Rows are points. A path goes straight from each point to the next, and from the last back to the first. The post is the endless flat space through its rows: a point in 2 columns, a line in 3, a plane in 4, and so on, so that a path can go around it. How many times does the path go around the post? Going back the other way cancels.

Post (2 x 3):
[[-1.52  0.03  2.66]
 [ 0.86 -1.50 -1.58]]
Path (9 x 3):
[[-3.60  0.72  2.29]
 [-2.32 -1.54  2.74]
 [ 0.93 -2.89  1.48]
 [ 2.23 -0.16  0.03]
 [ 0.47  2.96  3.07]
 [ 0.85 -1.23  2.36]
 [-1.27 -1.92  2.35]
 [-1.66 -1.18  0.18]
 [-1.37  0.12  0.36]]
Times around: 0

Post (3 x 4):
[[ 0.72 -3.35 -3.16  1.61]
 [-0.77  2.11  1.00  1.26]
 [-0.49 -1.04  0.83 -1.68]]
Path (13 x 4):
[[ 3.31 -1.92 -1.16  0.20]
 [-0.49 -1.67 -2.15 -3.82]
 [-2.71  1.33 -0.78  1.35]
 [-2.26 -3.57 -2.86  0.33]
 [-0.22 -0.04 -2.81  1.58]
 [ 2.66 -0.05 -1.65 -1.31]
 [ 0.71  0.15  0.79  0.08]
 [ 0.22 -1.81 -0.81  4.38]
 [ 0.13  0.21  1.39  1.39]
 [ 2.20  1.19  1.48  0.10]
 [ 0.92  0.95 -3.14 -0.29]
 [-1.03  2.62 -2.89  1.09]
 [ 0.72  2.88  0.98  0.26]]
Times around: 0

Post (7 x 8):
[[ 0.42 -0.03  0.65  0.17  2.60 -1.94  0.65 -1.60]
 [ 1.64  0.58  1.16 -1.17 -0.40  0.57  1.29 -1.65]
 [-0.24  1.82 -0.21 -0.67  2.08 -1.09  0.43  1.34]
 [-0.69 -0.63 -1.66 -0.49  2.03  5.46  0.78  1.04]
 [-1.45  0.93 -1.58 -1.57 -1.22 -0.58 -0.97 -1.40]
 [ 1.09 -0.65  2.23  2.53 -3.01  0.57  1.79 -1.46]
 [ 0.58  0.34 -1.00 -4.57  3.21 -1.59  6.01  1.16]]
Path (11 x 8):
[[ 1.85 -1.52  0.31 -1.24  2.45  0.41 -1.26 -0.16]
 [ 1.42  0.17 -0.51 -2.81  0.77 -1.14  0.91 -0.91]
 [ 2.00  0.51 -1.74 -1.91  0.61  2.17  5.73  1.95]
 [-0.65  0.87 -0.32  0.79  1.42  0.07  1.94 -2.16]
 [-2.70 -1.18 -1.37  1.72 -0.15 -2.11  2.43 -1.27]
 [-0.11 -0.22 -1.54 -0.15  0.26  1.19  4.14  1.04]
 [-1.86  2.78 -0.74  0.64  0.02 -0.68  1.32  2.04]
 [-2.02  0.23  3.19  2.51  3.93 -1.85  0.53  0.49]
 [ 0.72  0.46 -0.05 -2.52 -0.41  1.76  4.41  2.94]
 [-0.63  0.92 -2.31 -0.86 -2.41  0.61 -1.89 -0.75]
 [ 2.75 -0.34 -2.35 -0.36  1.90  3.27  0.72 -0.85]]
Times around: 1
